Each row is a point. Each copy is the shape, with its points in the same order, stretched, turned, moved and blurred by noise. Say if it was mirrored as well.
(in the rows, 100 means zero)

Shape (7 x 2):
126,90
141,141
102,111
115,67
56,75
64,81
98,121
Copy 1 (7 x 2):
112,118
98,148
81,97
120,92
73,43
73,56
77,113
Copy 1 is: only turned
Copy 2 (7 x 2):
75,124
113,176
107,116
72,89
103,44
104,58
120,122
Copy 2 is: mirrored
Copy 3, 7 rows:
125,104
87,53
90,96
139,129
92,150
94,140
82,90
Copy 3 is: mirrored

Shape, 7 rows:
124,111,73
66,87,142
100,135,121
107,104,123
75,85,23
122,81,121
94,72,112
Copy 1, 7 rows:
79,149,97
103,32,118
75,101,160
101,98,130
37,120,28
127,116,113
111,82,90
Copy 1 is: only turned
Copy 2:
85,105,85
141,68,130
133,118,109
133,96,97
16,88,121
127,74,85
109,66,109
Copy 2 is: only turned
Copy 3:
125,94,74
67,81,138
78,71,83
97,67,108
132,156,95
120,77,118
110,94,134
Copy 3 is: mirrored
Copy 4, 7 rows:
109,123,121
113,73,39
135,119,69
127,97,87
52,135,102
117,75,102
94,78,86
Copy 4 is: mirrored

Shape (10 x 4):
83,117,57,68
83,149,97,78
77,136,66,102
144,79,104,117
90,125,112,95
123,40,120,132
74,138,98,75
114,120,108,86
110,79,134,111
83,144,81,100
Copy 1, 10 rows:
56,104,64,157
103,122,59,139
100,100,68,160
86,71,110,75
112,125,87,122
89,88,154,70
108,132,68,139
99,113,75,100
104,111,131,79
104,104,66,142
Copy 1 is: only turned
Copy 2 (10 x 4):
72,95,120,53
117,113,96,26
71,92,81,29
111,128,93,129
123,98,96,50
123,80,91,154
116,102,103,28
124,126,100,70
143,97,95,106
87,109,79,26
Copy 2 is: mirrored

Shape (10 x 6):
111,87,64,195,99,111
112,66,94,71,129,85
138,86,112,76,109,84
92,97,104,77,127,109
112,90,112,71,98,91
117,96,102,100,102,97
101,88,91,69,99,112
117,85,122,129,109,99
92,80,106,75,104,70
111,32,117,73,104,91
Copy 1, 10 rows:
79,75,121,193,69,59
149,85,99,79,128,97
141,96,125,57,116,87
122,127,83,85,117,94
122,103,114,64,111,102
116,104,113,93,99,82
117,93,92,74,104,104
108,109,125,116,120,74
135,109,112,89,110,114
130,68,120,72,151,120
Copy 1 is: mirrored
Copy 2, 10 rows:
44,131,106,177,90,20
149,79,93,74,95,81
138,111,72,93,104,93
125,105,104,56,83,97
127,96,78,81,103,114
109,110,84,102,99,89
114,95,78,72,100,101
108,118,95,129,72,89
137,79,97,89,111,115
146,57,72,94,69,96
Copy 2 is: mirrored
Copy 3:
176,7,102,112,101,72
81,124,57,73,79,71
69,120,98,98,78,53
103,132,98,70,107,93
71,123,109,82,77,84
98,101,110,96,88,76
99,133,108,71,69,96
97,65,111,88,113,58
66,109,80,79,82,107
47,95,68,40,62,64
Copy 3 is: only turned

Shape, 13 rows:
122,95,86,155,122,100,101,127
102,91,77,38,90,85,113,70
80,123,134,118,107,111,103,128
104,126,65,74,97,132,145,125
64,104,62,123,123,126,161,99
111,114,112,134,72,123,86,74
81,101,113,124,148,117,128,121
164,102,62,76,105,116,115,86
105,103,92,83,96,82,82,135
142,106,97,64,117,81,94,115
152,113,105,80,81,133,93,166
101,68,126,40,112,101,34,88
120,63,111,86,96,97,107,86
Copy 1 (13 x 8):
82,98,49,115,75,97,115,144
109,117,118,108,99,129,34,65
92,103,92,90,116,105,126,130
121,125,79,64,76,130,68,114
86,122,37,53,112,99,65,139
121,63,77,94,114,110,97,121
77,133,57,94,115,106,114,137
128,109,71,119,70,134,74,85
87,107,123,107,70,117,91,111
111,132,115,131,65,122,88,75
121,110,104,98,47,165,122,110
102,121,159,162,122,168,68,86
85,106,99,125,104,140,86,67
Copy 1 is: mirrored
Copy 2, 13 rows:
60,71,109,152,120,130,53,109
148,95,127,81,84,90,157,122
79,96,94,93,119,93,59,87
95,99,87,67,104,134,135,127
73,64,78,109,138,99,146,112
82,131,112,128,80,95,103,83
57,65,108,92,143,92,80,98
97,107,144,102,86,145,156,125
119,81,107,96,89,116,70,100
125,93,144,95,94,129,91,110
70,119,112,81,69,144,55,143
121,82,152,65,49,70,98,76
94,100,149,110,81,82,113,133
Copy 2 is: only turned
Copy 3:
119,119,50,100,106,66,59,101
112,66,98,103,65,140,175,109
80,142,114,74,96,86,78,71
100,135,76,133,60,80,132,138
57,116,71,174,98,108,99,133
137,114,104,106,99,84,111,32
69,140,74,102,102,118,67,105
176,110,43,110,72,103,152,116
101,100,82,62,70,75,110,101
142,110,72,55,78,105,133,113
155,155,77,55,29,41,95,100
106,79,75,11,42,159,141,34
137,82,95,86,63,128,107,83
Copy 3 is: only turned

Shape:
87,106,117,119,114,135,103,125,97
95,91,82,109,32,83,51,69,82
123,115,61,104,28,101,107,79,113
124,78,67,101,23,111,103,84,52
124,63,121,112,156,114,124,99,148
118,85,78,79,153,133,91,91,111
104,60,97,101,165,108,114,137,143
102,80,82,141,109,78,116,102,68
60,81,65,114,108,110,121,92,104
111,121,88,60,41,69,105,77,76
98,44,124,71,131,125,129,96,136
109,88,65,77,37,90,81,120,92
Copy 1:
82,142,103,52,103,83,116,76,117
96,67,64,120,59,113,76,114,153
150,47,68,65,77,112,86,87,152
119,53,55,73,42,105,130,103,120
125,119,145,84,150,33,131,87,110
129,129,130,111,116,97,135,56,94
98,135,99,86,172,50,127,65,88
129,123,54,73,111,82,117,133,96
105,107,88,65,150,113,116,103,96
123,48,66,85,46,117,61,102,91
84,84,151,86,139,49,132,80,78
88,64,30,92,74,105,85,66,117
Copy 1 is: mirrored
Copy 2, 12 rows:
114,131,109,79,73,113,131,132,94
114,95,131,156,103,119,76,123,161
105,66,116,108,139,109,83,136,149
90,60,127,116,119,137,116,101,156
148,121,131,48,100,82,126,68,71
96,114,132,54,91,122,81,77,74
133,104,131,60,83,81,115,94,38
137,79,89,116,75,132,128,88,92
122,73,109,91,53,97,95,109,106
69,87,87,132,135,94,75,106,139
109,113,146,51,88,51,113,57,96
84,73,129,130,122,101,86,135,112
Copy 2 is: mirrored
Copy 3:
66,77,57,138,99,124,98,104,97
112,127,89,69,67,100,61,63,40
82,70,126,78,81,84,63,96,45
107,82,119,76,48,91,95,84,75
85,85,89,145,158,104,95,103,124
98,100,76,139,138,90,135,116,82
69,113,81,149,148,77,113,124,151
72,106,128,145,71,113,81,106,115
45,97,109,143,100,75,104,86,69
81,106,136,32,79,112,84,89,47
80,92,85,112,154,84,127,71,124
86,114,99,56,67,71,94,99,89
Copy 3 is: mirrored

Shape, 16 rows:
123,107,104,81,120,81,149,121,156,96,134
132,106,79,49,155,139,110,85,105,152,94
109,108,87,64,140,132,88,91,105,131,104
105,126,144,110,93,68,100,51,90,97,107
95,100,132,130,59,99,102,57,83,90,89
101,94,136,98,99,83,88,86,61,91,92
130,111,126,95,80,83,116,133,128,122,156
72,112,126,85,99,83,65,68,89,111,89
90,133,133,146,98,81,87,80,69,83,111
87,85,102,89,121,95,86,90,85,115,93
103,102,78,86,117,86,130,116,138,148,145
80,134,127,87,53,104,85,127,148,75,116
59,109,138,73,126,136,96,89,86,131,81
74,95,124,123,118,107,59,96,83,119,72
110,95,140,113,91,89,92,113,163,100,144
98,119,124,98,106,95,86,99,101,130,60
Copy 1 (16 x 11):
132,79,177,89,146,89,116,63,83,89,105
135,113,158,50,154,131,117,148,50,122,87
134,112,144,57,135,104,99,136,67,102,84
120,115,127,121,88,106,46,70,109,128,64
115,93,91,116,65,125,61,78,113,128,82
132,114,96,139,102,108,62,114,107,110,86
166,121,171,85,121,87,136,67,125,77,94
107,111,121,108,83,82,60,120,117,112,65
119,136,84,116,102,84,46,64,112,115,85
119,107,102,107,115,86,87,125,81,108,74
145,118,165,61,128,61,147,82,71,101,82
109,82,165,82,84,78,96,81,160,60,127
122,98,128,85,128,102,80,155,113,149,105
93,115,75,91,117,88,80,122,116,107,64
130,74,141,73,119,76,106,47,132,75,64
88,111,131,96,118,111,104,121,122,112,90
Copy 1 is: only turned
Copy 2, 16 rows:
102,90,49,90,115,69,67,138,103,140,45
123,74,124,21,82,96,107,101,123,145,64
122,81,125,42,97,108,85,95,105,144,83
77,133,107,81,125,45,102,109,48,90,118
89,144,95,97,129,65,110,89,97,72,135
106,108,127,84,117,94,105,111,74,65,138
52,86,64,125,114,61,43,142,103,150,90
100,114,122,51,132,102,96,68,54,81,124
62,154,129,102,135,63,91,128,59,102,124
106,89,118,61,131,118,106,92,78,90,111
58,78,53,79,107,95,74,120,102,162,56
108,113,63,122,108,102,35,74,86,122,112
132,118,108,5,119,116,100,104,99,93,144
84,119,139,51,147,124,92,95,96,65,125
69,93,60,90,156,63,39,111,105,118,95
79,116,116,52,108,119,88,102,90,67,97
Copy 2 is: only turned

Shape:
125,145,134,113,93,81,80,61,77,73,114,151
68,78,125,107,76,69,96,105,74,77,62,88
109,135,60,89,137,143,103,104,84,123,127,101
90,135,131,100,86,78,101,68,93,139,103,94
62,94,105,115,59,90,107,129,139,133,75,128
135,132,130,100,69,100,110,102,109,118,127,88
128,145,136,64,121,74,107,84,151,64,86,100
105,78,68,74,112,77,139,119,96,72,139,131
67,85,111,150,129,115,118,126,102,97,83,107
141,71,63,79,108,116,93,106,125,110,126,127
73,90,76,134,115,122,149,67,126,138,127,155
136,91,110,68,115,75,120,127,116,110,106,137
110,86,107,84,78,90,154,125,104,98,63,87
76,80,112,116,86,149,82,112,91,109,106,156
140,139,114,150,110,69,144,89,103,66,86,135
Copy 1, 15 rows:
140,50,52,118,92,101,57,89,88,133,111,86
93,106,129,104,100,72,55,99,112,93,90,131
177,116,49,95,83,98,129,116,63,115,112,71
100,96,74,100,116,103,102,62,80,103,84,86
74,120,65,107,76,51,103,56,113,71,68,111
106,97,49,136,115,98,94,82,85,105,130,98
112,51,81,155,59,61,71,99,45,150,161,88
133,79,90,125,119,63,88,135,100,80,104,62
134,100,106,102,48,91,103,113,112,60,88,138
117,116,59,136,87,88,109,120,108,107,95,53
111,82,51,81,83,102,161,103,118,69,58,82
114,82,71,166,101,65,87,107,74,92,76,71
93,92,89,144,115,47,102,116,80,98,110,143
107,118,52,91,65,95,83,108,111,76,59,94
156,27,66,151,79,75,98,103,100,120,137,149
Copy 1 is: mirrored
Copy 2, 15 rows:
86,141,45,146,34,84,107,99,58,103,132,74
75,148,112,150,134,124,110,140,87,63,164,122
133,32,69,88,83,102,133,111,128,146,67,102
99,121,68,165,110,86,92,120,153,94,130,80
111,103,172,108,137,64,86,140,124,36,123,49
76,84,87,118,78,71,61,92,113,98,117,84
136,156,92,120,83,101,96,37,60,92,76,95
101,86,132,137,107,75,147,51,54,111,86,78
118,120,148,71,119,99,149,124,121,87,116,106
124,58,100,75,113,75,111,65,56,98,99,70
150,83,151,104,115,59,132,86,134,124,107,18
121,119,118,106,122,47,124,69,60,83,89,91
99,116,162,102,152,89,82,113,77,93,114,115
119,68,119,95,81,79,109,145,90,82,163,81
86,168,121,76,70,75,116,83,47,113,79,70
Copy 2 is: only turned
Copy 3, 15 rows:
109,98,115,143,83,107,70,123,77,103,133,58
103,44,64,58,66,83,106,80,97,104,78,133
49,124,128,171,111,125,109,111,121,75,89,73
116,79,69,144,68,119,100,105,94,74,58,100
129,80,53,74,94,147,151,103,77,112,71,128
139,104,99,143,116,113,90,69,120,92,109,113
118,151,81,108,78,111,68,68,133,155,96,79
43,163,72,100,116,38,100,121,129,91,138,115
78,91,110,111,88,138,108,86,84,128,111,162
82,177,119,82,107,118,91,132,105,81,134,99
47,140,88,132,104,146,66,161,49,87,104,107
106,184,77,103,91,75,124,79,107,91,130,108
106,107,71,75,125,55,96,35,93,101,78,130
79,79,106,120,91,175,115,107,67,79,151,92
120,134,128,121,138,67,54,92,58,153,110,115
Copy 3 is: mirrored

Shape, 18 rows:
87,87,132,91,95,86,120,136,103,101,94,118
97,150,51,111,116,106,74,87,94,102,92,73
72,122,37,128,93,79,76,117,57,153,88,92
68,122,58,111,84,116,75,101,111,120,54,117
129,50,106,137,88,116,108,119,65,79,93,122
128,77,95,94,101,91,126,116,93,123,104,90
121,101,110,110,88,141,144,138,81,99,74,103
112,68,122,126,105,77,132,122,126,74,81,102
93,150,32,93,136,80,87,96,74,114,41,114
99,53,76,66,78,109,130,127,111,64,125,121
170,111,80,114,75,69,98,93,70,90,104,123
128,66,110,75,103,116,115,118,96,116,93,92
159,127,137,95,105,82,99,56,75,96,107,138
139,105,128,117,72,62,132,67,59,68,99,100
87,63,104,115,90,99,135,97,67,91,82,101
104,65,108,119,119,134,117,144,69,64,114,121
96,133,77,91,90,73,44,90,71,92,37,80
79,152,68,88,91,68,79,124,91,101,64,92
Copy 1 (18 x 12):
99,146,104,97,123,117,118,71,112,97,91,114
106,61,138,92,132,104,75,107,84,75,163,111
127,90,156,118,165,154,64,104,95,79,121,70
117,78,89,123,170,143,104,85,73,103,142,115
104,115,95,96,67,151,126,74,72,72,93,113
88,106,130,97,85,94,100,94,91,97,85,105
109,93,117,120,97,110,161,87,65,61,89,142
84,143,75,89,91,108,120,95,76,87,97,138
141,96,163,87,164,119,83,125,43,107,151,132
77,136,105,125,76,101,94,37,79,91,100,106
107,72,150,46,83,125,86,78,62,65,69,108
86,97,116,108,79,96,115,85,98,114,96,124
117,84,140,5,85,85,104,87,86,101,91,96
151,103,121,45,76,85,86,96,83,56,71,111
140,132,98,112,94,108,105,97,81,86,101,106
90,142,114,105,71,135,136,63,83,67,127,113
153,65,115,90,156,139,56,103,102,96,138,160
130,95,135,102,176,128,73,88,97,76,126,141
Copy 1 is: only turned
Copy 2:
101,75,78,95,117,98,111,106,127,114,111,72
71,128,87,106,89,91,74,118,71,65,85,107
52,157,100,85,107,76,69,162,75,113,97,99
82,78,95,91,74,88,69,130,69,125,78,114
126,113,102,79,139,25,131,82,135,112,77,72
107,117,105,85,113,106,116,96,148,91,108,101
123,91,79,64,115,86,106,97,143,81,67,66
123,79,86,87,158,81,122,81,149,101,110,106
11,104,128,82,79,75,27,106,87,89,102,100
70,75,56,113,88,87,167,62,152,115,70,68
85,117,132,111,164,89,110,72,110,122,87,83
120,98,108,70,78,101,126,82,136,89,95,90
99,84,164,132,134,88,72,81,107,105,126,75
88,104,131,126,184,80,123,115,131,75,115,69
82,103,98,90,114,47,120,135,143,90,101,81
112,106,64,80,108,27,125,67,138,89,81,47
47,93,130,76,104,73,94,128,37,96,99,94
37,83,87,90,112,114,82,128,62,101,100,82
Copy 2 is: only turned

Shape (15 x 12):
107,93,119,93,127,99,138,82,39,90,96,91
113,124,120,127,85,63,143,97,63,93,125,61
102,91,119,89,66,115,46,84,87,109,102,113
112,93,125,90,76,79,155,72,78,106,120,90
82,92,86,85,83,102,69,118,114,108,63,84
88,86,73,166,63,152,90,106,134,84,127,100
145,125,107,75,93,151,56,85,118,134,82,75
162,119,79,122,80,137,93,134,137,64,136,122
100,73,95,66,103,111,22,60,127,100,102,69
104,87,120,94,118,130,52,101,127,123,106,98
111,77,125,102,96,71,160,97,83,110,111,93
93,115,149,90,102,91,133,106,69,99,131,80
132,86,63,111,62,146,84,140,109,105,147,82
85,109,88,82,115,62,104,74,78,142,107,104
110,127,82,78,83,148,111,109,125,85,127,103
Copy 1 (15 x 12):
39,114,96,72,113,94,70,98,109,105,123,62
79,138,127,71,115,112,67,142,87,115,89,31
103,124,109,123,176,111,110,56,95,77,111,123
59,127,105,94,122,116,74,132,74,141,72,95
126,90,118,114,97,87,124,94,70,82,125,98
123,92,102,111,141,91,191,120,152,110,78,105
95,69,106,166,133,163,122,59,82,43,99,110
120,121,101,127,95,110,115,109,152,36,44,110
95,125,75,136,125,133,170,26,55,77,110,92
121,95,111,143,109,140,125,36,113,91,115,106
74,112,129,85,95,100,63,118,81,150,75,81
84,137,120,116,99,121,65,123,112,112,130,75
115,101,93,169,120,70,124,111,130,83,77,70
101,114,64,72,119,112,50,83,85,140,110,76
102,112,66,147,91,115,127,139,132,70,96,129
Copy 1 is: mirrored
Copy 2 (15 x 12):
127,119,110,133,106,117,125,100,130,119,119,101
106,77,114,95,57,111,155,102,104,98,81,121
78,65,92,51,92,109,61,76,157,81,104,131
123,93,128,87,104,105,125,139,143,116,73,105
70,130,83,57,86,78,61,61,96,92,95,149
36,67,43,65,60,96,33,78,137,153,58,58
71,105,145,66,86,116,38,27,133,29,56,104
123,122,54,53,42,120,56,59,134,85,41,77
75,91,85,15,104,140,38,54,92,96,81,129
73,98,96,55,102,123,28,78,98,70,107,89
123,112,117,104,100,106,113,159,127,110,86,110
117,105,119,75,88,104,133,106,110,100,116,90
44,120,52,49,51,155,72,59,162,95,55,81
100,92,98,111,138,106,142,113,94,66,87,138
107,141,79,48,100,88,91,55,134,110,51,59
Copy 2 is: mirrored
Copy 3 (15 x 12):
76,119,85,102,138,80,139,87,66,121,77,120
79,76,102,106,87,103,88,73,92,119,49,131
114,111,123,125,72,71,114,87,77,71,86,104
111,86,90,142,114,80,89,93,95,126,72,152
111,123,131,81,78,111,94,127,71,100,118,98
80,114,126,137,88,107,47,31,132,88,109,28
109,149,164,107,63,133,161,79,91,114,95,111
61,108,159,118,38,103,97,69,167,141,107,55
150,86,117,123,86,117,154,92,46,80,77,80
105,97,126,115,81,96,133,90,101,73,120,100
106,82,91,116,115,70,83,104,113,115,94,152
73,77,107,139,116,81,113,102,91,86,82,145
81,112,162,112,91,140,102,97,158,72,74,61
121,97,72,92,64,119,116,134,75,104,72,141
72,119,135,148,83,128,116,112,119,136,101,80
Copy 3 is: mirrored
